Each row is a point. A path goes straight from each point to the next, and from the last back to the first. The post is the endless flat space through its rows: a point in 2 columns, a line in 3, a plane in 4, and so on, so that a path can go around it. How many times does the path go around the post? Going back the other way cancels.
In the rows, zero is written as 128.

Post:
[[163 166 157]
 [127 109 119]]
Path, 18 rows:
[[170 206 190]
 [137 122 206]
 [126 125 142]
 [121 169 137]
 [118 149 132]
 [142 172 188]
 [118 127 162]
 [134 181 122]
 [195 213 118]
 [126  75 102]
 [164 111 101]
 [121 117  80]
 [121 166 167]
 [115  84 158]
 [156  80 143]
 [147 109 106]
 [159 109 172]
 [ 86  70 146]]
Times around: 0

Post, 8 rows:
[[146 106 144 127 134 124 161 105 108]
 [164 136 112  92 146 110 144 109 175]
 [149 145 130 122 181 123 131 154 114]
 [113 154  95 190 105 105 131 103 157]
 [147 129  66 152 187 166 158 163  89]
 [138 145 104  67 147 122 158 123 131]
 [138 143 171 159 138 155 190 120 117]
 [117 106 151 139  45 172  94 168 117]]
Path (31 x 9):
[[163 122  84 152 152 167 124 143 144]
 [117 116 134  64 249 139 237  99  39]
 [ 87 154  93 165 102 137  91 190 190]
 [147 142 124  86 142 173 198 155 121]
 [158 143 143  94 144 129 196 141  66]
 [153 132 125 158 117 113 132  99 101]
 [154  99  83  48 211 134 156 106  49]
 [161 106 149 159 127 178 186 102 167]
 [ 72 136 112 208 134  90 136 119 137]
 [112 133 152 109  92 143 218 125 116]
 [136 160 196 154  49 176 173 169 145]
 [162  77 119 107 152 114 125 141  95]
 [191 132  71 109 155 145 171 124 170]
 [148 180  64 145  82 130 120 113 183]
 [114  88 166 130 113 178 204  63  43]
 [ 92 125 116 152 129 136 140 109 133]
 [123 106 114 124 166 143 164 171 109]
 [149 101 100 172 150 118 215  95 109]
 [184 125  67 138 129 141 158 122 133]
 [154 135 168 128 131 145 211  83  98]
 [121 127  97 161  83 139 126  91 127]
 [131 108 147 186 138 195 166 134 134]
 [124 132  86 124 152 131 143 161 170]
 [110 151 159 122 120 157 185 155 183]
 [170  81 148 188 162 162 150 118 146]
 [135 152 191 122 197 161 150 158 143]
 [132 112 130 170 158 171 161 142 133]
 [130 119 133 152 170 134  95 133  94]
 [150 140 169 153 144 124  98 124 106]
 [133 152 108 193 118 135 110 152  61]
 [143 113 161 149  94 171 145 132  78]]
Times around: 3

Post, 17 rows:
[[149 131 116 115 161 132 140 149 159 114 185 130 123 115 158 111 138 153]
 [133 164 160 145  86 157 123 148 101 123 170 114 125 176 146 148 159 186]
 [169  89 166 118 124 185 175  80 145  98 106 111 148 154 161 166 131 127]
 [142 130 157 143 139 198 105 153  83 128 109  24 150 104 172 157  64 143]
 [125 177 104 107 154 115 119 132 156 111 128 123 120 151 111 116 154 175]
 [154  98 143 119 131 113  82 119 126 102 149 106 102 169 113 104 130 148]
 [126 103 108 138 149 151 117 127 155 146 126 124 151 137 104  73 145 195]
 [109 122 142 135 171 146 160 119 131  95 167  65 134 157 134 117 137 190]
 [146  77 146 124 162 117 165 149 103 121 151  95  95  45 151 105 118 182]
 [149 171 132 108 172 124 117 112 115 101 162 189 225 150 156 137 132 151]
 [100 159 101 122 124 133 101  67  72  74 157 153 129 109 161 108  69  93]
 [156 145  99 179 145  88 136 108 145 126 139 135 140  92 109 124 141 110]
 [141 103 139  63 109  88  99  94  67  44 150 135 214 102 135 112 133  84]
 [129 214 128  95 147 123  82  89 124 209 143 171 173 135 147 166 154  16]
 [128  71 102 169 129 153 135 175  82 152  97  56 112 167  90 119 109 129]
 [118 106 148 130 105 104 168 100 138  85 159  62 168 141 176 175 107 184]
 [109 135 114 126 161 113 130 141 166 117 171 137 100 132  79 111 109 144]]
Path, 29 rows:
[[189  39 160 101 153 177 117 184 129 172 145  59  95 160 129 138  48 194]
 [178 166 116 140 148 131 150  49 158  86 120 145  90  54 147 115 162 132]
 [158 122 109 156 161 138 168 111 167  60 118 141 107 111  67 122 153 229]
 [164 116  98 113 147 149 116 117 123  95  82 128 127  60 205 144 116 180]
 [131 130 144 173 119 190  87 138 108 155  70 126 139 110 114 128 101 132]
 [125 116 169 124 141 209 118 136 101  97 135  70 130 122 133 112  78 138]
 [135 163 160  79 171 120 143 114 115 120 168 153 186 187 128 144 126 145]
 [151 212 114 129 151  86 125 103 110 105 191 175 243 155 167 111 123 126]
 [125 111 107 117 144 115 148 149  66 130 148  70 142 151 118 113 141 138]
 [168  53 159 146 140 189  89  68  85 106 154  82 120 133 171 122  77  75]
 [143  76 143 199 113 195 188 153 116 110 112 110 146 218  22 163 131 173]
 [159 129 179  92 129  91  74  73 151  72 144 123 207 169  89 182 178 123]
 [114 117 188 139 108 154 113  94 172  71 119  76 134  90 112 129 152 162]
 [115 187 111  99 185 119 124 203 143  96 166  84 162  80 153  74 138 150]
 [194 121 135 154 118 103 160 200 192 100 180 115 155 182 109 164 148 159]
 [152 176 138  89 123 104 119  66 144 125 140  98 152 121 122 175 102 109]
 [136 127 136  71 202 118  96 134  69  53 223 140 126 198  88 136 122 100]
 [ 98 148  59 163 164  80 107  79  91 130 141 110 160 130 118 127 145 125]
 [ 57 144 127  72 160  72 119 105  92 126 167 137 209  84 122 107 161 171]
 [135 136 117 111 124 120  62  80 127 105 127 135 189 153 147  97 152  91]
 [109 103 189 171 111 192 168 145 108 155 184  95 121 147  97  99 162 179]
 [169  84 171  78 131 190 126 140 165 102 132  40  69  88 164 106  67 220]
 [160  87 136 133 140 118  99 139  93 115 200 115 121 113  89  93 145 108]
 [165  95 185 140 138  89 116  48 114  80 193 176 103 178 111 160 171 128]
 [135 155 155 144 127 186 141  94 101  85 122 145 123  92 216 169  99 142]
 [105 146 129 180  84 101 151 137  78 153 142 151  82 146 157 144  80 161]
 [ 63 128 158  99 122 115 191 132 116 160 203  72 135 142 147 110 111 219]
 [115 171 124 102 133 160 137 162 194 130 105  83  98 142  67 138 101 144]
 [144 156 173 132 120 164 216 149 148 119 152  82 123  86 137 172  95 169]]
Times around: 4

Post (17 x 18):
[[132 130 135  85 170 115 171  67 171  80  94 104 135  96  95 101 107 119]
 [ 69 206 112 140  79 170 119  97  87 109 172  84 129 129 144 115 107 108]
 [156  85 121 142 158 146 101 148 102 151 133  95 147 123 119 109 158  90]
 [127 123  99  63 149 108 189  89 121  91 143 145  99 120 134 124 106 104]
 [156 138 154 184 160 123  81 110  88 130 125 130 121 127 138 134 127  99]
 [152 100 132 144 149 143 131 144 157 136 126 176 110  99 103  83 179 119]
 [121 142 138 150 111 129 122 153 130 164 109 137 159 149 107 147 101  77]
 [ 94 149 107  62 169 118 240 124 157  50  89 135 123  97 155 120 119 119]
 [167 144 121 109 175  78 177 109 155 135 103 105 118  74 130  93 109  81]
 [150 134 136 148 157 110 110 156 122 131 182 126 152 125 120 144 139 146]
 [129 123 161  91 156  90 159 151 145 115 102 130  79 121 122 110 138 129]
 [132 130 105  41 147  77 171  71 187  80  88 104 110  83 174 136 118 147]
 [104 157 167 168  77 117 124 119 102 117 146 105 175 163 182  70 108 119]
 [172 117 172 138 122 151 132 161 115 138 138 132 133  91 128 115  88 110]
 [104 122 161 119 176 140 125 122 112 177 149 129 149 111 151 109 114 115]
 [146  93 142 181 153 165 151 137 102 170 148 128 110 126 114 134 129 136]
 [157 184 137  54 137 132 183  64 154  92 146 107 143 146 172 142 142 129]]
Path, 27 rows:
[[126 120 164 176 133 168 111 140 136 179 118  63 154  77 132  33  87  82]
 [110 201 123 146 110 109 189 124 126  76 149  96 151 113 148 165  75  95]
 [ 70 212 160 119 155 143 143 169 135  93 186 137 121  85  93 114 174 136]
 [148 174  89 101 119 117 186 106  97 119 134  82 169  88 143 107  95  87]
 [ 83 124 163  81 161 145 153 122 125  90  86  95 153 117 125 102  68 120]
 [ 63  89  89  77 136 142 159 131 204 154  78 155 104  73  93  87  78  94]
 [ 76  93  88  27 151 130 174 167 142 121  74 134 101 107  92  87 129  15]
 [100  96 172 158  69 120  97 128 147 139  84 157 146 166  44 116 145  77]
 [158 126 137  88 127  77 164 122 118 154 102 116 128  58 171  99  87  95]
 [117 133 120 115 111  77 147  77 141  46 102 100 123  54 113 113  60 100]
 [ 51  67 105 121 156 121 156 186 121 160 129 178 101  92 141 116 116 109]
 [137  84 165  57 172 124 153 141 205 141  96 154 122 162 130  82 132 122]
 [187 150 204  84  82  86  86 172 186 168  67 147 151 127 145 122 103 105]
 [110 144  91  74  76 111 157 122  70 105 135 127  59  91 161 111 109  84]
 [126 113  98 127 153 155 220  80  92  85 162 106 143 135 105 173 151 132]
 [183 110 119  51 162 138 139 161 113  96 105 205  64  92 113 121 152 116]
 [114 178 141 213 102 124 150 122  91 168 117 144 118 185 134  72  86  94]
 [185 117 114  97 161 122 112 105 168 104 132 101  86  81 141 188  82 122]
 [133 151 133  76  95  58  76 106 179  61 102  69 162 102 151 164 102 113]
 [158 156 168   7 107  96 177  58 164  93 101 108 144 108 171 179 111 118]
 [125 126 116 182 130 144  98  88  95 142 141  84 176  83 108  81 122 135]
 [ 95 156 102 168 173 137 135  74 120 143 153  84 193 138 120 154  90 141]
 [111 132 108  99 219 142 109 123 135 136 155  70 158 102  83 128 129 104]
 [ 70 129 125 130  98 110 151 174 121 161 183 142  75  96 185 144 104 138]
 [139 171 137 119 154  74 108 154 139 165 115 128 177  77 122 126 170  56]
 [120  72 126  78 218 165 197 116 116 174 111 153 117  90  97 114 155 138]
 [155  90 175 153 118 144 113 128 125 132 108 124 123 119 126 121  72 156]]
Times around: 3

Post (17 x 18):
[[122 133  96  92 150  98  84  80 132 125 172 123 165 181 160 114 142 131]
 [109  88 143 115 158  82 130 104 103 109 201  99 117 153 154  90 143 171]
 [177 134 134 152 175  92  80 115  94  99 150 130 101 186 165 133 122 115]
 [ 80 120 119 178  46 124 155 169 115 110 153 146 177 158 158 140 124 109]
 [157 110 114 112 190 103  90 127 115 148 186 157 185 123 152  97 115 196]
 [ 94  91 132 217  99 137 149 117 186 107 147 127 174 166 103 108 107 133]
 [ 91 117 166 134 146  78 134 155 182 132 117 105 101  80  55 169 110  80]
 [116  71 101 127  92  94 114 111 130  72  73 118 155  92  70 139 137 110]
 [ 92 111  84 160 109 137 135 158 117  92 145 102 114 130  99 151 133 148]
 [ 90  93 134 131 142 156 190 163 152 149 106  97 121 130  99 101 160 101]
 [133 138 136 175  96  99 129 120 154 108 114  89 133 111  85 129 191 106]
 [105 134 101 157 102 111 198 112 111 114 121 127 143 135  71 118 101 130]
 [116 134  93 124 128  97  84  85 111 124 139  98 133 132 169  69 114 157]
 [148  86 138 125 151 137  89  57 109 146 151 105 113  80 161 165 139 161]
 [165 109 126  91  95 145 116 134 141 118 142  76  87 101  87 104 129 122]
 [144 112  84 146  95 106 195 145 163  94 101  97 129 124 104 160 115 153]
 [120 135 116 130 159 147 176 153 159  83 140 138 107  80  99  96 134  76]]
Path (29 x 18):
[[ 68  81 160 134  97 144  92  90 157 123 192 115 132 174 145 133 113 150]
 [101  65 175 193 145 113 167  99 120 112 138 104 118 204 153 130 110 137]
 [102  58 122 168  86 148 118 118 160 104 138   8  81 154 106  91 129 149]
 [170  74 173 105 141 104  43 116  86 116 114 102  77  81 135 166 185  62]
 [ 84 113  98 156 165 103 133 155 178 171 208 154 188 154  98 150  83 196]
 [140 190 100 122 131 106 144 109 159 112  89  98 102 120  45  85 122 142]
 [107 175 107 168 107 172 157 184  40  93 140 142 111 173 194 106 101  99]
 [ 74 202 117 142 142 122 175 176 134 107 165 115 126 177  98  60 140 104]
 [124  87  99  80  98 117  85 106  41 108  76 100  75  33 173 148 175 185]
 [124 105  88  70 186  85 148 102 147 149 122 133 115 134 100 159 153 123]
 [ 83 104 162 172  92 110  67 121 145 140 215  66  73 149 133 138 139  88]
 [132  47 141 210 143 156  81 116 161 112 152 112 165 137 162 106 133 154]
 [ 81 124 184 108  96 147 131  73 108  77 182 114 146  84 156  95 175  83]
 [ 95 100 146 166  82 116 136 127  91 127 143 198 232 126  91 166 167 148]
 [131 191 111 174  98  93  81 121 141 162 180 180 146 134 131 167  80 133]
 [131 139 139 184 113 106 174 106 144 141 148  86  88 119 112 135 158  90]
 [227  96  91 100 161 145 134 191 139 115 173  82 101  83 136 113 159 188]
 [125 156 107 126 167  64 158 168 122 127 135  99  58 160  61 167  96 101]
 [105 161 120 143 115  85 130 190 132 141 142  98  75 141  92 122 150 170]
 [ 79 123 149 185  51 114 158  31  90 150 105  40 102 163 112 153 181 142]
 [121  93  83 100 172  77 208 163 151  67 128 104 160 165  57 156 120 153]
 [126  76  70  96  91 117 109 110 118  64 119 140 152  20 133  91  72 128]
 [120 125 119 112 108  15 106 142 119 161 106 103 120  71  92 151 200 100]
 [171 107 126  80  87  90  92 154 212 105  56 124 137  87  63 162 188  85]
 [113 142 126  85 125 101 169  91 108  95 151  72  65 112  89  92 126 183]
 [ 56 164  91 101  92 105 172 105 132 143 142 100 177 181 105 115  58 137]
 [129  82  89 148 169 110 106 129 130 125 136 116 187 108 139 112 124 155]
 [172  58 153 164 139 112  96  69 178 127 171  91 137 154  78 111 156 145]
 [143 106 123 123 161  75 188 101 130 104 150 126  70  80 142 136  93 170]]
Times around: 2

Post (17 x 18):
[[201 113  93 130 122 148 114 137 162 135 139 153 141 128 159 178 176 139]
 [137 139 149 137 102 115 141 101 155 139 238  72 138 202 123 134  76  96]
 [149 101 150 106 173 114 137 137 158 114 120  94 122  97  65 131 105 129]
 [186 102  84  84  89 107 195 154 121 137 148 140  95 156 156 168 139 118]
 [124 126 119 118 140 119 202 201 150 162 185 111 145 106  85 114 139 133]
 [ 71 144 107 106 134 140 120 137 155 143 132 184 179 118 121 123 136 126]
 [121  72 169 159 128 149 141  99 130 160 119 110 180 119 142 153 114 130]
 [131  74 175 108  92 145 160 112 148 147 218 123 113 114  81 127 172 122]
 [120 177 123 153 107 179 118 117 136 143 164 112 138 121 140 144 116 133]
 [144 155  79 140 151 138 133 114  94 146 142 164 169 121 127 175 133 135]
 [160 171 125 101 112 136 126  82 172 162 218  86  84 101 129 120 140 163]
 [113  93 173 115 125 117 102 136  87 146 174 155 192  92 123  45 158 125]
 [138 111 140 123 106 128 144 154 139 112 183 146 132 173 128  85 144 179]
 [176 126 135 126  68 108 148  99 124 170 153  89 166 113 107 150 137 134]
 [154  98 144 119 107  70  91 168 113 170 189  86 140 154  65 142 118 124]
 [122  90 175  81 152 147 163  86 140 158  87 198 153 165 151 116 194 102]
 [121 124 149 159 118 116 161 117 163 114 153 142 153 146 167 103 173 136]]
Path, 28 rows:
[[181 133 169 101 153 177 177 125 118 180 123 170 120 129 108 150 151 103]
 [105 108 162 135 159 135 189  51 103 102 210 180 127  67 163  86 187 146]
 [104 127 174 126 192 144 130 111 164  92 184 107 200 152 117 108 109  49]
 [143 115 116 114  93 120 113  85 135 221 131 122 162 165 110 189 166 142]
 [152  38 149 131 121 142 129 119 148  42 137  83 110  92 109 134 135 103]
 [186  63 124 117 159 159 119 140 122  95 167 142 160  77 111  93 118 121]
 [121 103 106 154 183 106 185 138 158 185 182 157 144 147 193 148 113 110]
 [139 148 140 108  85  80 129 144 141 121 161 145 129 153 133 155 140 121]
 [121  66  87  78 155 135 135 162 146 142 211 163 170  67  91 164 131 110]
 [101 135  95 150 162 107 170 127 183 141 211  83 156 186 117 161 100  91]
 [137 147  88  86 133 160 139 141  65  94  60 142 124  46 124 123 141 164]
 [184 124 145  86  47 106  91 179 168 144 235  28  96 106 135 121 132 133]
 [ 90 155 154 114  95 125 143 192 148 199 248 153 176 125 128 115 147 111]
 [113  97 150 150 110 125 147 148 114 164  67 186 193 126 130 136 145 133]
 [106  45 216 114 144 147 140 151 114 109 203 139 139  98 115 118 165 119]
 [109 165 168 129 181 158 165 117 188 143 196  58 158 160  32 171 152  55]
 [121 105 160 126  84 188  97 133 112 159 137 118 166 115  98 110 168 131]
 [167  72 165 100  98 103  88 133 172 139 117  74  79 133 179  92 108 133]
 [171  94 150 127 111 170 150 183  51 159 119 220 187  73 234  38 195 152]
 [162 143 133 114 183 140 115 140 188 157 223  61 119 113  95 163  89 161]
 [ 94 125 129  58 118 171  93 177 158 175 169 126 175 103  95 114 157 136]
 [131 115 119 153 122 170 107 168  93 145 146 146 202 156 170  51 138 155]
 [149  90  96 128  74 141 104 130 180 152 107 158 172  41 167 132 157  77]
 [155 127 135 108  61  83 138 122 120  95 169 153 125  80  74  97 151 146]
 [150  85 147 101  95  75 134 142 119 198 139 125 153 167 159 157 151 107]
 [176 149 119  85 139 118 187 109 209 153 150  52  72 135 148 120 127 212]
 [ 87  73 143 111  85 131  86 154 156 111 204 118 186 168 119  40  99 115]
 [152  95 116 147 130 137 163 147 129 103 138 125 144 115 132  80  85 181]]
Times around: 4
